Every row gives one point. Each copy is the shape, with its points in the same order, stretched, turned, moved and blurred by noise. Is it also mirrored, or only turned?
In the rows, zero is written as 128.

Shape (8 x 2):
[[185 152]
 [107 134]
 [135  74]
 [145 121]
 [133 106]
 [ 91 157]
 [139 140]
 [196 124]]
Copy 1 (8 x 2):
[[100  91]
 [123 147]
 [ 66 150]
 [ 95 129]
 [ 90 143]
 [148 151]
 [112 123]
 [ 77  94]]
Copy 1 is: only turned
Copy 2 (8 x 2):
[[203 120]
 [109 118]
 [112  50]
 [144  98]
 [125  85]
 [100 151]
 [145 125]
 [204  90]]
Copy 2 is: only turned

Shape (8 x 3):
[[127  98 100]
 [183  71  89]
 [113 100 178]
 [135 138 167]
 [122 176 148]
 [140 186  89]
 [172 115 117]
 [142 111 190]]
Copy 1 (8 x 3):
[[ 96 138  98]
 [ 45 125 131]
 [168 103 138]
 [142 124 180]
 [142 147 173]
 [ 87 189 163]
 [ 81 137 155]
 [147  80 175]]
Copy 1 is: mirrored
Copy 2 (8 x 3):
[[144 120 169]
 [190 140 177]
 [143  76 126]
 [146  98 109]
 [114 122 100]
 [118 166 123]
 [171 139 138]
 [158  82 104]]
Copy 2 is: mirrored

Shape (6 x 3):
[[ 90 139 147]
 [140 162  89]
 [115 123 115]
 [130 120 158]
 [185 113 143]
 [186 117 169]]
Copy 1 (6 x 3):
[[145 165 108]
 [182  75 154]
 [128 107 113]
 [ 99 158 154]
 [ 80 111 211]
 [ 73 143 222]]
Copy 1 is: only turned
Copy 2 (6 x 3):
[[100  96 139]
 [163 120 103]
 [121 122 110]
 [108 141 153]
 [143 187 143]
 [135 190 174]]
Copy 2 is: mirrored
Copy 3 (6 x 3):
[[ 73 128 148]
 [123 117  85]
 [114 104 125]
 [124 149 145]
 [184 160 113]
 [178 187 127]]
Copy 3 is: only turned
Copy 4 (6 x 3):
[[103 121 162]
 [131 167  94]
 [130 116 124]
 [153 109 150]
 [210 110 113]
 [212 109 138]]
Copy 4 is: only turned

Shape (7 x 4):
[[138 119 138 131]
 [139 140 137  32]
 [110 125  61 152]
 [140 132 153 154]
 [135 158 127 154]
 [156 152 153 138]
 [ 99 130 145 153]]
Copy 1 (7 x 4):
[[106 129 125 125]
 [131  70 128 249]
 [189 152 158  58]
 [ 82 129 105  98]
 [ 99 115 103  78]
 [ 68 103 100 114]
 [120 145  97  91]]
Copy 1 is: only turned
Copy 2 (7 x 4):
[[127 110 110 139]
 [ 69 142 141  58]
 [114 208 124 136]
 [133  87 121 156]
 [119 123 162 154]
 [113  88 142 158]
 [167 104 131 142]]
Copy 2 is: mirrored
Copy 3 (7 x 4):
[[131 128 115 135]
 [108  67 162 164]
 [ 79 114  79 130]
 [142 149 118 110]
 [119 146 119  99]
 [131 146 137 118]
 [151 140 100  77]]
Copy 3 is: mirrored

Shape (12 x 6):
[[158 155 102  73 111 125]
 [130 129  95 127 113 162]
 [124  90 150  75 175 104]
 [135 165 130 144 121 151]
 [139 163  75  63 116  88]
 [145 147  99  96 187 125]
 [ 99 173  93 138 168 131]
 [157 114  85 148 153  91]
 [131 123 148  78 134 172]
 [152  96 128 145 106 135]
 [167  77 103  83 181 113]
 [ 96 118 126 124 110 166]]
Copy 1 (12 x 6):
[[ 94  68 123  98  96 147]
 [112  99 142  96 163 153]
 [181 117  72 118 119 127]
 [107 133 161 117 133 102]
 [ 62  60 101 121  91 169]
 [102 126  89  80 122 131]
 [ 68 144 119 117 160 106]
 [121 142 126 106 121 190]
 [157  87 111  91 140 104]
 [167 123 157 116 133 164]
 [166 106  69  70 119 185]
 [138 103 138 128 181 121]]
Copy 1 is: only turned
Copy 2 (12 x 6):
[[ 57 157 119 150 146 169]
 [107 183 115 133 105 114]
 [110  98  92  75 149 207]
 [120 159 114 128 146  94]
 [ 62 153 100 184 135 177]
 [123 170  91 141 161 172]
 [152 177  74 150 141  92]
 [158 140 129 150  93 125]
 [ 73 152  98  82 165 175]
 [120 131 141 105  97 113]
 [123 147 122 107 123 214]
 [101 159  92  93 119 107]]
Copy 2 is: mirrored
Copy 3 (12 x 6):
[[113 124 114 169 208 122]
 [114  88 171 159 150 133]
 [163 236 130 108 175 107]
 [109  99 130 177 114 119]
 [110 134  90 153 229 158]
 [169 160 109 169 200 147]
 [120 122 114 172 129 188]
 [149 119 117  85 177 134]
 [131 159 165 182 159 101]
 [118 107 167  94 138  88]
 [194 191 145 104 234 106]
 [ 90 120 191 144 111 133]]
Copy 3 is: mirrored
